Each point is reached from the start by the listed moves, each made 0, 1 or 2 times, or once backwards (-1), plus a little noise. Is the number of moves made odd or even? Then give how often each move was made.
In the rows, 128 means zero.

Moves:
(1): [165 134 150 122]
(2): [132 150 129 120]
(3): [114 125 150 113]
Start: [135 124 129 130]
Points:
[154 103 175 116] => odd (1, -1, 1)
[188 150 218  79] => odd (2, 1, 2)
[ 70 113 151 105] => odd (-1, 0, 2)
[231 185 151 115] => odd (2, 2, -1)

Moves:
(1): [167 131 131 139]
(2): [121 163 124 137]
(3): [146 133 173 156]
(4): [101 110 106 159]
Start: [105 117 140 134]
Points:
[121  96 122  66] => odd (0, -1, -1, -1)
[112  83  57 191] => odd (2, 0, -1, 2)
[ 95 160 225 187] => even (-1, 1, 2, 0)

Moves:
(1): [156 123 131 127 130 129 123 137 119 134 131]
(2): [126 163 134 116 122 114 125 124 128 145 136]
(3): [127 119 154 124 122 122 125 126 130 129 135]
(4): [124 139 125 162 132 131 116 139 134 142 137]
(5): [118 128 131 129 161 121 124 120 113 125 116]
(6): [136 132 134 122 127 160 132 129 141 133 124]
(7): [143 140 132 128 133 116 160 125 141 135 130]
(8): [116 127 132 120 135 124 122 160 122 131 139]
Start: [131 134 139 140 113 112 130 121 145 119 138]
Points:
[ 94 140 157 157 182 172  76 157 126 133 122] => odd (0, 0, 0, 1, 2, 2, -1, 1)
[137 249 142 110 148 126 203  96 189 168 129] => odd (-1, 2, -1, 0, 1, 2, 2, 0)
[165 238 120 164  74  94 157  99 181 174 158] => odd (0, 2, -1, 1, -1, 0, 1, -1)
[ 44 101 181 208 193  60  84 182 112 123 161] => odd (-1, -1, 2, 2, 2, -1, 0, 2)

Moves:
(1): [149 133 109 106 139 133 128 110 136 114 132]
(2): [115 144 152 127 123 125 124 119 146 132 127]
(3): [131 130 118 105 117 155 128 121 134 147 111]
(4): [128 125 122 114 127 122 101 128 126 120 119]
(5): [110 127 134 146 136 142 130 139 135 117 118]
(6): [126 134 117 131 139 122 113 121 132 136 131]
(7): [148 135 129 141 125 121 143 137 123 126 110]
(8): [121 136 105 143  97 127 138 137 130 115 132]
(9): [117  97  99 100 129 131 113 105 155 141 108]
Start: [121 133 120 114 121 119 128 146 114 101 112]
Points:
[ 82 165 134 195  43 123 152 223  85  48 114] => odd (-1, 0, 0, 1, 1, -1, 0, 2, -1)
[130 134 191 130 138  88 167 127 157 113  73] => odd (0, 2, -1, -1, 0, -1, 2, -1, 1)
[ 96 194 103 249 106  96 151 208 101  37 125] => odd (0, 0, -1, 0, 2, 2, 1, 2, -1)

Moves:
(1): [147 131 134 135 134 135 126 137 124 127 115 124]
(2): [143 159 134 143 128 121 122 126 138 136 147 123]
(3): [128 123 155 128 114 116 137 124 132 133 129 134]
(4): [121 127 129 145 129 126 130 123 110 147 140 125]
(5): [138 132 130 123 135 125 130 109 115 130 122 156]
(6): [109 143 124 121 128 134 136 147 132 137 111 117]
(7): [134 128 106 115 123 122 144 126 146 143 118 139]
(8): [145 119 127 125 144 132 119 148 133 123 144 129]
(9): [129 119 120 140 143 112 108 141 153 120 123 129]
(10): [142 147 122 120 125 143 112 127 119 154 125 124]
(11): [123 118 134 116 142 155 131 115 138 134 141 117]
(12): [126 121 126 137 121 142 131 133 132 134 134 142]
Start: [133 130 141 131 129 138 104 124 127 142 111 130]
Points:
[144  65  80  80 182 125 140  61 125 142 128 198] => odd (-1, -1, -1, 1, 2, -1, 2, 1, 0, -1, 1, -1)
[116 169  87 101 102 217 118  71  93 249 125 131] => even (-1, 0, -1, 1, 0, 0, 1, -1, -1, 2, 1, 1)
[180 233 176 147 124 118  38 193 133 187 168  72] => odd (-1, 2, 1, 0, -1, 1, -1, 2, 0, 2, -1, -1)
[128 207 133 140 113 190  93 172  97 230  46  58] => odd (2, 0, 0, 1, -1, 2, 0, -1, 0, 2, 0, 0)
[161 146 162 174 141 176 128 172 149 221 145  92] => even (2, 1, 1, 2, -1, 1, 1, 1, 0, 0, 1, 1)
[149 158 178 218 100 143  71 169  93 205 185 123] => odd (0, 1, 1, 2, -1, 0, -1, 1, 0, 1, -1, 2)
[123 191 138 138  84 205 111 135  76 237  87  87] => odd (1, 0, 0, 1, -1, 1, 0, -1, -1, 2, 0, 1)
[189  83  87 178 221 149  95 110 200 177 176 170] => even (1, 1, -1, 2, 1, -1, 2, 1, 2, -1, 2, 1)
